Each row of a before or after table is a point. One or more steps were done to the points. Then noise was added and the rows were shuffled. The steps act on columns, c1 being the first. Write out the steps. A step turns or swaps two columns, mirrors them in a line or flattens them onto one, adds a multiple of one to another, or multiplies or shifts one. Angles are multiples of 10 degrees, from the lower column toward the higher: turns from -170 to 170, lines from 10 to 170 but not 90. Use the fewest steps. Two steps may share a column if one is a turn and the other turns, adds or multiplies; they go together, in the order done. Otherwise the lowest column goes first.
(in the rows, 128 means zero)

Before (13 x 3)
[[134  92 133]
 [132 139 123]
 [147 115 109]
 [149 162 126]
 [108 136 156]
 [157  89 139]
 [151 151 114]
 [155 112  97]
 [141  89 122]
 [133 100 157]
 [140 150 145]
 [122 143 143]
 [142 120 153]]
After (13 x 3)
[[168 153 158]
 [190 100 109]
 [111 124 105]
 [143 117 127]
 [ 67 140 103]
 [212 119 162]
 [146 156 150]
 [200 100 126]
 [172 147 111]
 [188 126 151]
 [215 165 142]
 [146 171 125]
 [163 123 102]]
Steps: multiply c1 by 3; turn c2 and c3 by -140 degrees

Before (12 x 4)
[[ 78 121 137 153]
 [104 172  79 167]
 [108 142 130 117]
 [147 185 143 174]
 [136 106 130 167]
 [132 110 156 176]
 [121 143 162 125]
 [120  88 150 115]
 [143 128 142 119]
 [209 120 154 153]
 [144 150 117 153]
 [ 99 115 162 139]]
After (12 x 4)
[[105 141 126 112]
 [212 121 143 159]
 [138 147 120 159]
 [ 99 117 143 142]
 [ 78 122 136 166]
 [140 126 139 116]
 [118  93 138 116]
 [137 105 131 176]
 [123 139 152 126]
 [131 112 149 193]
 [ 97 165  94 178]
 [143 185 140 188]]
Steps: multiply c3 by 0.7; multiply c4 by 1.3

Before (10 x 8)
[[154 146 170  93 120 135 119 100]
 [160 114 107 155 143 113 134 160]
 [155 142 156 115 138 175 124 119]
 [ 95 138 107 190  85 155 143 112]
 [ 43 150 167  98  85 125 125 130]
 [160 118  97  86 126 128 126 161]
 [153 141 112  85 145 120 193 110]
 [ 69 114 115  93 142 118 135 109]
 [153 113 109 106  52 121 124 130]
 [151  98 130  99 133 129 191 124]]
After (10 x 8)
[[154 126 108  98  55 122 142 129]
 [149 115 167 116 116 136 112 101]
 [148 197 129  96 134 131 146 123]
 [152 192 109  79 147 119 104 111]
 [156 122 157 133 138 176 113 118]
 [ 43 116 170 119  82 124 102 132]
 [162 125  94  68 128 130 138 159]
 [ 99 141 108 180  85 157 117 111]
 [163 136 111 145 143 111 138 163]
 [ 67 139 116  89 144 116 140 108]]
Steps: turn c2 and c7 by -100 degrees; add 0.5 times c3 to c4

Before (13 x 11)
[[116 113 164 136  91 106 157 133 115 119 130]
 [ 96 127 144 114 139 138 123 115 109 129 144]
 [100 123 114 151  86 154 117 116 110 110 127]
 [157 153 145 167 108 144 149  57 108 160 156]
 [160 129  66 121 162 143 147 110  87 147 164]
 [ 62 156 106  85 174 149 140 101 119  62 149]
 [141 135 141 133 144 147 132 118 145  66 115]
 [154 136 104  99 114 139 108 149 160 147 132]
 [103 100 131 100  60 132 161 139 175 119 140]
 [160 162 132 160 106 159 144 143 131 177 171]
 [150 132  65  79 124 168 165 124  95 145  97]
 [ 77 107 122 103 177 178 161 118 196 120 117]
 [129 168  82 151 153 118 162  74 130  89  74]]
After (13 x 11)
[[ 76  99 122 103 110  80 105 118 194 115 118]
 [156 127 106  93 127 126 139 155 161 109 135]
 [160 118  67 124 117 121 114 109  86 103 163]
 [116 119 162 137 175 141 129 131 120 148 128]
 [ 62 180 106  87 103  79 108 103 121 173 152]
 [132 186  85 152 129 117 108  72 130 170  78]
 [ 98 100 129 105 202 118 132 144 172 137 137]
 [ 98 126 142 114 119 120 128 117 105 123 141]
 [ 98 125 111 156 149  94 141 117 110 128 127]
 [162 135 131 163 155 125 128 143 130  69 171]
 [155 137 144 167 162 127 129  57 110  91 156]
 [140 159 142 135 117  82 126 117 140 172 114]
 [153 112  67  77 154  99 119 127  98  91  97]]
Steps: turn c6 and c10 by -150 degrees; add 0.5 times c10 to c2; turn c5 and c7 by -140 degrees; multiply c7 by 0.4

Before (11 x 12)
[[155 149  98 141 119 130  87 140 152  98 137 166]
 [169 150 128 102 129 183 151  96 108 161  90 158]
 [101 100 135 128 134 158 105 154 134  79 135  84]
 [ 97 131 139 137 111 204 124 134 141 149 116  84]
 [106 179 152 110 186 150 128 154 167  78 116 161]
 [114 133 152 157 191 131 122  94 131 116  93  98]
 [166 179 143  77 116 140  79 163 178 118 113  81]
 [112 175 122  75 156 148 145 111  96 151 124 147]
 [135 124 107  91 109 147 106 119 178 119 154 137]
 [142 151 135 166 158 149 166  79 132  73 128 138]
 [148 154 186 159 136 203 106 144 128 135 137 155]]
After (11 x 12)
[[112 134 146 153 149 146  86 153 131 111  94  98]
 [170 146 115 107 135 115 147 191 104 163  83 156]
 [146 156 161 164 121  69 105 174 119 135 133 156]
 [164 180 136  79 120  92  93 115 177 116 113  84]
 [109 178 147 114 141  92  91 123 169  81 116 166]
 [145 150 128 166 147 158 143 170 128  77 128 134]
 [134 130 104  87 116 122 124 148 177 117 151 136]
 [154 143  94 139 118 115  98 118 148  95 134 170]
 [109 171 118  78 147 127 121 150  92 145 125 148]
 [ 97 137 118 144 120  74 133 179 141 150 112  87]
 [102 104 132 129 120  85 108 133 133  90 136  82]]
Steps: add -0.3 times c6 to c3; turn c6 and c8 by 130 degrees; turn c5 and c7 by -40 degrees; multiply c5 by 0.4
